Each row of a before or after table is a point. The points were changed in one or more steps. Then noise was added and the rows were shuffled. The steps act on columns, c1 being the first. What was done? A step turns or swaps two columns, mirrors them in a line or flattens them onto one, adds a multiple of one to another, or multiplies or shifts one. Angles are multiples of 10 degrees, from the lower column toward the higher: turns from -170 to 170, lines from 10 to 170 but not 90. Use the fewest steps. Two steps may share a column if one is a turn and the other turns, adds or multiplies; they go together, in the order done. Otherwise the lowest column goes first.
In the rows, zero is written as 128.

Before, 13 rows:
[[109  83]
 [117 137]
 [100 142]
 [140 141]
 [114 133]
 [119 161]
 [139  90]
 [136 154]
 [126 210]
 [143  84]
 [124 143]
 [139 164]
 [148 134]]
After (13 x 2):
[[129 119]
 [153 133]
 [ 93 138]
 [142 121]
 [205 123]
 [137 153]
 [139  96]
 [132 111]
 [ 91 110]
 [162 115]
 [ 91 140]
 [161 142]
 [141 145]]
Steps: swap c1 and c2

Before (8 x 3):
[[ 90 141  97]
 [127 131  72]
 [113 139 145]
 [122  97 137]
 [151 113 116]
 [ 79  84 113]
 [150 125  75]
 [109 103 130]]
After, 8 rows:
[[ 72  93  73]
 [114 141 105]
 [128 133  32]
 [116  98  97]
 [ 94 148  57]
 [148 109  76]
 [149 121  35]
 [105 106  90]]
Steps: turn c1 and c2 by -10 degrees; shift c3 by -40

Before (10 x 6):
[[ 94 157 136  81 129 169]
 [113 131 158 149 163 120]
 [148 152 101 131 129 133]
 [157 148 105 163 109 137]
 [114  89 143 141 116 105]
 [136 108 178 139 146 113]
 [125  98 148 146 138 140]
 [123 131 167 150 129 130]
 [164 142 110 137 116 142]
 [134 101 173 153 115  97]]
After (10 x 6):
[[135 104 181 141 147 161]
 [111 119 160 151 166 149]
 [124 129 164 153 130 192]
 [ 93 154 114  80 129 247]
 [115  91 148 138 115  90]
 [135 103 187 151 113 114]
 [162 145 108 136 116 140]
 [144 149 103 133 131  98]
 [154 154 106 160 110 115]
 [125  93 140 142 137 194]]
Steps: add -0.3 times c5 to c2; turn c3 and c6 by 30 degrees; multiply c6 by 3

Before (13 x 8):
[[ 88 120 152 142  89 144 125 110]
 [100 115 170 129 112 136 171  75]
 [101 163 110 175 139 124 115 140]
 [134 136  89 118 163  94 158 116]
 [134 132 167  84 146 110 121 142]
 [ 82 100 164  77 117 121 101 159]
 [123 134 125 138  82 117 114  92]
 [ 96 163 115  92 188 129 153 112]
 [ 99  80  93 148  84 134 136 144]
 [ 71 105 111 112 128 106 140  96]
 [ 97  90 148 116 113 139  98 123]
 [134  98  88 153 124 138 145  95]
 [116 120 144 128 125  91 113 102]]
After (13 x 8):
[[145 152  40 148 154  99 100  99]
 [125 119  94 141 130  93  54 108]
 [ 98 100 102 109  98 137  64 128]
 [112 164  60  86 122 106  58 115]
 [107  87  96 138 134 142  38 152]
 [105 188  66 161 163 143  94  68]
 [135 109  75 124  87 115  54 105]
 [110 110 119 125 120 134 111  88]
 [109  67  43 105 117 124  77 190]
 [143  99  38 101 138 129  85 116]
 [ 93  97 113 177 132 138  41 180]
 [ 80 108  61 151 139 112  81 108]
 [143 138 116 176 142 127  60 134]]
Steps: shift c1 by 10; turn c2 and c5 by -30 degrees; add -0.7 times c2 to c8; shift c3 by -50; mirror c4 and c6 in the line at 100 degrees; shift c7 by -60

Before:
[[109 119 158 131 129 139  81  94  98]
 [114 119  94  94 145 116 118 109  98]
 [161  88 177 137 123 165 159 165 123]
 [145 103 150 179 146 140 111 123 129]
 [107 132 109  89 109 103 125 179 125]
 [122 161 134  70 125 116 166 157 149]
 [110 172 100  78 139 137 135 172 111]
 [154  85 164 120 153 172 129 161 163]
 [167 114 139 140 112 144  89 113 116]
 [153 117 160 134 150 110  79 116  89]]
After:
[[149 174 120 121 111 145 113 171 125]
 [173 169 130 107 140 143 131 171  75]
 [ 81 139 128 115 131 119 105 102 128]
 [131 154 171 102 115 130 105 129 104]
 [133 140 137 119 147 124  73 121  56]
 [117 143 129 115 108 121  75 112  52]
 [110 122  94 148 146 142 140 164 159]
 [120  86  87 155 111 144 145 170 137]
 [148  95  71 146 125 134 162 150 158]
 [110 141 103 152 114 122 129 111 120]]
Steps: add -1.5 times c1 to c9; turn c1 and c7 by -40 degrees; turn c2 and c5 by -170 degrees; multiply c3 by 0.4; turn c3 and c4 by -110 degrees; flatten c6 and c8 onto the line at 70 degrees

Before, 9 rows:
[[ 98 142 137 169 106  98 118 131 118 163 107]
 [145 165 159  92 201 130 134  58 112 168  70]
 [143  93 136  95 142 146 146 115 116 176 151]
 [109 167  80 182 104 163 129 147 121 115 143]
 [124 166 131 124 122 107 103 145 103 117 127]
 [125 108 161  85  83 110 132  84 114 171  88]
 [165 115  91  97 162 108 123 128  82  92  97]
 [120 127 124 134 116 103 103 100 136 140 133]
 [ 89 101 140 111 118 137 126 102  94 153 140]]
After:
[[117 141 132  90 107  94  94 130 156 115 101]
 [116 112 117 117  83 175  84 119 132 126  81]
 [122 166 115 154 108  71 147 116 145 127 150]
 [ 80 117 110 107 161 161 166 107  90 120  86]
 [112 162 105 135 203 165  86  97 110 132  49]
 [115  87 123 151 142 159  77 121 110 149 156]
 [104 167 141 109 120 136 138 139 133 102 127]
 [ 93  99 122 137 116 147 106 121 169 118 146]
 [136 127 112 104 116 131 117 109 138 104 136]]
Steps: turn c1 and c9 by -90 degrees; flatten c3 and c8 onto the line at 50 degrees; turn c4 and c6 by -100 degrees; turn c7 and c10 by 90 degrees; multiply c11 by 1.3

Before (13 x 12):
[[117 176 103 183 122 133 126 122 143 142 109 123]
 [ 86 107 105 163  97 135 138 153 132 159 105 133]
 [135 179 103 115 171 169 174 136  66 149 114 176]
 [107 135 104 154 109 145 117  86 140 110 118 147]
 [166 132 149 152 131 140  92 135  98 102 114 129]
 [157 112 167 140 172 126 137  83 107 136 129 121]
 [122 190 138 113 185 118 147 128 112 159  90 165]
 [112 194  87 132 111 105 109  84 111 134  91 126]
 [109 138 121 113 134 123 147 113 150 145 138 114]
 [173 106  93  92 172 153 156  93 148 132 102 120]
 [174 160 182 157 107 163 136 108 113 175 117 183]
 [154 131 167 132 140 151 180 126 134 139  91 130]
 [138 115 101 116 146  83 165 122 147 123 114 125]]
After, 13 rows:
[[ 96 195  88 175 149 146 111 160 148 112 106 112]
 [124 129 164 126 111 102 177 132 112 152  87  98]
 [142 109  96 176  74 111 154 120 102 137  80  87]
 [105 138 104 151 143 108 104 170 117 132 132 150]
 [ 87 103 107  84 159 119 160 149 133 108 130 136]
 [125 116 100 139 119 175 157 121 104 145 114 115]
 [144 130 146 103 118 123  89 150 164 141  98 103]
 [153 105 167 158  79 136 135 158 151 131 110 103]
 [102 195 137 136  75 146 167 115 148 118 102 150]
 [108 181 104 103 134 120 128 179 113 113 126 121]
 [119 143 119 145 118 133 152 121 112 122 148 123]
 [157 164 186 130 144  86 169 171 152 104  93 157]
 [128 180 101 123  75  91 170 112 180 160 117 168]]
Steps: turn c1 and c11 by -40 degrees; add 0.7 times c11 to c12; turn c4 and c8 by 120 degrees; turn c5 and c6 by 170 degrees; turn c7 and c10 by -40 degrees; turn c9 and c10 by -160 degrees

Before:
[[ 98 121 178 127 124 173 153 157 109 123 104 124 152 114]
 [120 110 118 143 117 156 157 143 154 142 118 139 119  93]
 [128 184 249 143 112 196 155 141 156 133 118 150 141 105]
 [115 141 120 141 119 147 145 152 108 124 131 103 105 114]
 [132 118 171 135 173 148 148 125 158 143 140 133 109 102]
 [ 82 125 120  87  91 118 136 138 142  80 108 131 138  98]
 [134 118 186 127  78 120 158 111 158 127 108 110 148  95]
 [124 124 155 120  86 125 153 154 160 132 178 129 150 125]
 [126 105 134 131 129 135 112 164 157 134 137 136 118 170]
 [103 115 125 116  77 129 138 123  65  77 112 147 138 102]
 [128 120 118  67 106 156 124 120 156 145 137 131 150 119]
 [132 127 123 147 190 121 158 128 142  54 119 141 152 184]
 [ 78 120 132 131 116 131 154 128 152 153 124 132 123 143]
 [ 92 116 116 136 107 152  92 138 139 152 132 123 148 108]]
After:
[[ 87 116 117 138 122 150 166 150 126 152 124 135 152 102]
 [119 122 118  66 106 154 135 147 107 145 105 147 149 112]
 [ 73 123 134 131 121 135 104 139 124 152 134 127 123 137]
 [126 116 129 118  93 118 118 173 182  74 165 154 140 102]
 [ 75 124 125  80 118 106 116 167 130  82 145 139 136 101]
 [117 109 115 141 133 142  99 142 105 142 132 135 117  85]
 [118 183 251 142 132 189  98 148  98 133 129 163 139  79]
 [110 104 135 130 155 150 140 145 106 127 109 133 115 163]
 [123 141 118 138 147 141 109 148 147 124 134  84 106 108]
 [108 119 176 127 151 163  99 149 149 119 160 141 150  98]
 [127 115 172 133 148 141 110  87 104 147 104 118 110  96]
 [124 119 182 130  86 109 101 163  94 129 135 126 147 103]
 [109 125 162 117 129 128 104 179 113 130  68 141 152 130]
 [129 126 125 148 163 139  93  76 106  55 131 160 148 188]]
Steps: turn c1 and c9 by 20 degrees; turn c9 and c11 by -160 degrees; turn c5 and c8 by -60 degrees; turn c6 and c14 by -20 degrees; multiply c7 by -1; add 0.7 times c13 to c12

Before, 14 rows:
[[119 132 171 123 142 124  80 123  99 152 126 129 133 122 156 137 135 102]
 [125 110 146 148 197  99 131 116 115 108 120 132 135 126 146 124 131 149]
 [122 121 133 128 130 121 137 119 149 120 138 134 122 181 146 124 128 113]
 [138 166 122 155 126 140 144 129  91 130 106  97 135 127 121 134 116 109]
 [129 127 160 131 131 134  86 123 103 164 146 128 136 120  86 113 115 120]
 [134 109 135 120 173 120 130 108 100 121 122 137 114 114 138 108 137 117]
 [130 109 121 131 148 111 102 128  94 109 142 125 130 108 155 126 110 122]
 [140 180 135 133 147 123 138 126 123 121 118 127 100 122 137 142 127 106]
 [ 94 143 134 134 123 125 137 100  95 119 143  49 132 104 127 128 120 152]
 [115 143 135 123 136 126 151 115 139 171 125 133 133 108 139 130 123 106]
 [100 149 122 121 130 143 118  80 195 113 126 132 119 106 152 114 129 121]
 [137 149 154 140 131 128 146 123 110 134 107 106 132 173 158 129  70 117]
 [120 109 135 123 123 132 144 120 118 117 135 132 137 104  96 134 137 156]
 [139 111 141 136 123 139 147 122 159 131 132  90 135 111 138  94 108 122]]
After (14 x 18):
[[121 133  93 123 154 124  80 121 100  49 124 128 123 119 157 138 136 144]
 [153 181 129 134 149 125 139 135 122 125 118 127 114 123 137 144 126 153]
 [123 149 131 122 127 145 116  88 195 159 128 133  92 106 154 114 129 138]
 [128 122 123 127 132 121 137 119 150 135 138 134 117 180 145 123 128 143]
 [125 111 135 149 198  97 130 116 116 193 120 132 127 125 144 123 132 115]
 [130 109 141 131 143 111 102 128  95 168 141 123 133 109 157 125 109 139]
 [116 141 123 123 138 125 151 115 139   7 124 132 118 109 141 129 123 132]
 [106 143 121 133 126 125 137 101  95 169 142  52 102 106 126 128 119 109]
 [130 164 136 156 123 139 145 127  92 108 106  96 140 126 120 134 117 145]
 [135 151 104 139 140 127 146 121 110 105 106 107 134 174 158 130  70 139]
 [119 108 120 122 125 135 144 117 117 177 136 131 127 103  96 134 135 105]
 [146 109 137 121 171 120 131 114 101 136 123 138 116 115 140 108 137 140]
 [125 127  98 132 144 134  86 120 102  36 146 130 133 120  86 113 114 126]
 [134 111 114 136 127 140 145 120 160 117 133  92 138 111 136  95 108 133]]
Steps: turn c8 and c13 by 20 degrees; turn c1 and c13 by 40 degrees; mirror c3 and c5 in the line at 80 degrees; turn c10 and c18 by -160 degrees; multiply c10 by 2.5

Before, 13 rows:
[[153 112 149 155  94 123 155 131 117 132 127 104 116 102 149 134 110 158
  105 145]
 [143 136 141 132  99 127 133 124  97 161 125 113 104  76 127 105  96 157
  135 134]
 [148 118 160 154 106 106 118 146 127 153 128 121 154  86 133 123 139 133
  146 129]
 [102 167 116 115 147 133 156 150 104 163 133 137 122 188 122 105 142  97
  109 136]
 [110 173 120 111 176 147 128 142 134 151 124 140 126 138 144 107 118  98
   84 135]
 [105 125  68 145 117 100 131 130 150 170 166 135 120 104 120 145  79 125
  118 107]
 [157 118 180 123  94 127 128 137 123 118 141 153 137  99 130 128 112 166
  151 145]
 [171 148 138 146 108 110 114 141  95 127 140 102 108 102 139 153 105 165
  141 129]
 [113 171 105 137 166 134 136 119 105 151 132 174 133 158 116  99 161 111
   79 135]
 [ 87 132 100 138 112 105 109 105 159 144 127 115 100 115 123 129 108 136
  122 102]
 [132 164  92 110 147 123 160 108 115 138 115 139 147 146 134 114 136  97
  121 140]
 [ 98 139 106 156 119 110 106 102 141 164 160 115 139 122 146 119  86 145
  130 139]
 [106 145  84 107 147 134 141 138 120 163 140 143 136 138 155 123 164 137
  119 134]]
After:
[[143  83  95 149 148 120 103 107 132 137 141 110 147 127 118 111 122 112
  124 142]
 [ 83 134 161 105 106 106 133 148 145 154 140 137 156  88 118 122 126 132
  146 129]
 [224 133 101 104 110 105 136 103 106 142 102 147 102 122 150 123 132 121
  122 104]
 [ 38 165 177 132  94 127 139 136 130 120 138 109 138 125 143 126 122 117
  152 146]
 [100 148 144 138  98 126 114 122 159 159 139 133 101  97 159 103 124 109
  135 136]
 [106 127  68 101 118 102 128 130 115 172  81 118 120 103 177 146 125 130
  119 107]
 [179  86 113 151 147 134 107 149 146 163 107 107 122 166 115 106 140 108
  110 135]
 [155 129  87 152 147 133 124 134 125 163 106 106 134 145  91 125 106 111
  118 133]
 [135 138 108  96 117 110 141 100 135 163  85 149 141 131 167 120 105 108
  131 136]
 [ 73 159 151 108  94 123  95 133 151 132 147 135 113 123 140 136 108 125
  105 148]
 [  7 150 134 131 106 109 128 145 164 127 146 157 108 126 149 154 113  88
  139 130]
 [157  95 105 132 166 134 144 118 150 150 118  88 132 144  98 100 145  99
   78 135]
 [178  73 120 139 178 148 132 140 116 151 118 115 125 119 135 108 110 107
   83 137]]
Steps: turn c1 and c11 by 140 degrees; multiply c1 by 3; add 0.7 times c18 to c14; turn c2 and c18 by -120 degrees; turn c4 and c9 by 150 degrees; turn c7 and c12 by -150 degrees; mirror c15 and c17 in the line at 130 degrees

Before:
[[130 132 108 139 103 149 146 113 133 140 111 170 106 131 151 150 132 111
  150 160  93 114 162 104]
 [101  83 109 142  99 129 114 138  96 140  80 141 142 130 120 119 121 129
   90 162 128 118 152 141]
 [132 157 158 144  79 157 137  86 134 152 161 170 111 135 162 159 156 124
  154 172 161 153 108  98]
 [135 159 134 132  86 160 175 108 150 193 142 146 137 151 151 138 158 116
  152 140 110 154 116 113]
 [ 47 131 116 105 126 142 109  80  83  90  88 137 153 101 108  99 103 178
   79 143 112 121 120 150]
 [130 161 176 144 165 168 144  82 119 137 161 102 113 103 109  78  95 150
  138 109 138 137 110 141]
 [ 75  93 111 128 141 135 117 124 130 111  91 169 175 127 130 103 113 172
   97 184 117  94 132 140]
 [156 134 125 174 111 132 158 118 142 157 135 153 108 133 166 154 165 141
  128 156  94 176 133 104]
 [112 167 164 147 161 177 167 129 138 134 136 112 104  78 134 111  92 116
  151 107 134 171  77 149]
 [ 47 141 131 118 135 109  81 107 122 113 118 143 153 103  92 109 118 150
   88 167 115 108 141 172]
 [157 163 190 109 170 152 177 111 104 140 163 120 116  67 134 115 102 123
  128 100 122 140  75 157]]
After:
[[132 156 157 111  79 157 123  85 135 152 160  89 144 136 162 162 129 123
  160 126 154 153 108  98]
 [135 160 134 136  85 161  95 107 150 195 144  89 131 151 151 121 145 116
  110 118 151 154 116 112]
 [130 132 109 107 104 149 123 114 132 140 112  84 140 130 151 149 116 110
   92 134 148 113 161 104]
 [130 160 176 113 166 168 131  82 119 136 161 144 144 103 109  70 113 150
  139 138 139 136 111 140]
 [113 168 163 105 162 176 101 129 139 133 137 122 148  78 133  92 112 115
  134 138 150 171  78 150]
 [ 47 141 131 153 137 109 178 107 123 113 118 137 118 103  92 136 104 150
  115 142  88 108 140 172]
 [ 75  92 110 175 141 135 167 124 130 111  91  98 129 126 131 121  94 171
  116 148  97  94 132 139]
 [ 47 131 117 152 126 142 160  80  83  89  88 130 105 101 107 114 104 177
  112 144  79 120 120 151]
 [157 163 190 117 169 153  94 112 104 140 164 110 110  67 132  93 120 122
  124 132 128 141  75 156]
 [158 135 125 108 109 132 103 119 142 158 135  90 174 133 165 145 143 141
   93 120 127 174 132 104]
 [100  83 108 142 100 129 149 138  96 139  79 125 143 130 120 130 108 130
  128 140  89 118 152 141]]
Steps: swap c4 and c13; turn c7 and c12 by -150 degrees; turn c7 and c16 by 30 degrees; flatten c17 and c20 onto the line at 150 degrees; swap c19 and c21

Before (14 x 32):
[[141 162 146 147 154 154 146  79 151  84 149 159 110 152 125 143 162 108
  121 133 153 111 123 126 103 115 143 171  81 160 105 131]
 [156 138 129 113 135 155 101 148 174 158 136 141 151  89  97 133 161 143
  142 106 161 116 132 110 103 158 144 165 143 117 130 146]
 [146 122 107 135  70 153 108 101 145 119 121  90 155  85 137 110 139 139
  132 125 152 155 104 158 132 162 119 152 126 135 106 145]
 [ 94 176 102 124 139 144 152 163 123 107 172 175 175 163 124 137 105  98
  155 105 160 106 170  91 192 179 117 146 102 155 123  72]
 [137 111 108 126  74 159 113 133 128  82 111 128 131 155 106 177 103 124
  171  78 142 118 111 127 164 111 123 164 122 152 127  67]
 [157  87 130 125  87 134 133 100 134 139 152 130 144 142 146 170 125 153
  163 148 153 154 152 105 127 124 158  90 117  98 123 133]
 [132 153 138  88  71 151 107  87 115 161 113 115 163 127 123 144 139  84
  173 123  78 134 128 111 112 140 151  93 136 117 100  82]
 [115 102 143 153 132 133 107  75 101 138 154 100 126 116 139  99 104 128
  143 107 149 110 153 122 160 131 129 132  86  91 108 124]
 [ 81  88 121 104 124 175 118 135 116 117  98 104 138 139 146 151 144 111
   91 113 153 119 133 134 156 137 105 134  93 145 115 158]
 [125 140 138 140 118 138 189 107 172 109 115 150 133 164 155 183  97  77
  114 104 129 158 106 167 138 153 162 109 116 137 166 139]
 [ 87  92  85 174 154 160 121 125 128 135 121 124 152 106 157 161 166 150
  130 149 119 150 108  94 158 138 174 169 124 109 159 104]
 [ 85  99  88 156 104  88 159 109 150  75 140 102 106 128 164 131 101 140
   98 131  90 147  95 117 117 166 165  97 123 118 156 154]
 [106 168 109  84 154 109 135 148 103  74 141  87 149 161  84 113 162  78
  175 107 131 170 144 144 137 173 103 114 145 113 114 102]
 [146 141 155 153  88 148 181 120 109 113 177 145 132 160 145 134 121 139
  111  85 119 157 108  98 130 197 164 133  69  96 180  93]]
After:
[[ 84 102 118 156 105  83 118 111 148  77 139 130 107 122 166 167 143 141
   96 125  90 147  98  93 118 166 164  98 125 119 166 155]
 [ 92 179 117 124 139 140 145 165 121 109 172 210 176 174 125 154 145  97
  154 118 161  96 170 158 191 179 118 148 102 154 148  71]
 [ 80  89 102 104 126 174 132 136 116 119  95 103 143 143 145 130 183 108
   92 119 153 115 135 105 157 138 105 136  89 146 112 156]
 [109 173 139  86 156 111 142 150 102  75 141  87 147 166  83 148 203  75
  178  90 133 157 141  94 139 173 101 112 143 111 129 100]
 [140 159 118 144 155 154 159  81 154  83 149 148 111 141 121 108 204 110
  122 139 153 111 123 156 103 115 146 178  81 162 131 129]
 [ 84  91  92 176 153 159  99 124 126 136 123 176 152 105 155 165 207 151
  127 137 120 158 107 114 154 138 175 173 127 108 135 103]
 [114 101 160 156 132 129 134  74  99 139 155 120 126 100 135 118 145 132
  147 120 145 101 157 101 159 132 130 130  86  92  98 124]
 [144 126 144 139  69 157 139 101 145 126 124  62 156  77 135 152 182 141
  134 109 151 151  98 101 131 162 122 153 127 136 102 144]
 [134 109  73 126  72 158 116 138 126  83 108 133 132 156 107 137 139 122
  171  89 141  96 107 129 167 107 124 163 123 152 112  64]
 [159 140 123 114 134 159 117 149 173 154 136 164 150  96  98 128 200 142
  144 113 159 108 131 134 103 156 144 165 144 113 105 148]
 [156  87  86 125  89 135 135 101 132 139 151 164 143 133 150 121 168 153
  163 131 152 161 152 123 126 121 155  96 114  96 127 133]
 [133 155 116  90  75 148 141  87 115 157 117 143 168 114 123 115 175  82
  175 120  78 132 131 107 112 138 149  92 131 120  99  85]
 [149 140 128 151  89 149 108 122 110 114 175 187 131 157 145 104 162 139
  111  77 119 129 105 134 127 195 168 132  67  95 200  92]
 [121 140  81 141 120 137 128 104 173 110 113  79 134 158 160 109 138  75
  115  90 127 141 105 161 138 157 155 108 120 139 202 137]]
Steps: mirror c3 and c16 in the line at 140 degrees; turn c7 and c31 by 60 degrees; add 0.3 times c8 to c14; turn c12 and c24 by 70 degrees; multiply c12 by 1.6; shift c17 by 40; turn c20 and c22 by 30 degrees
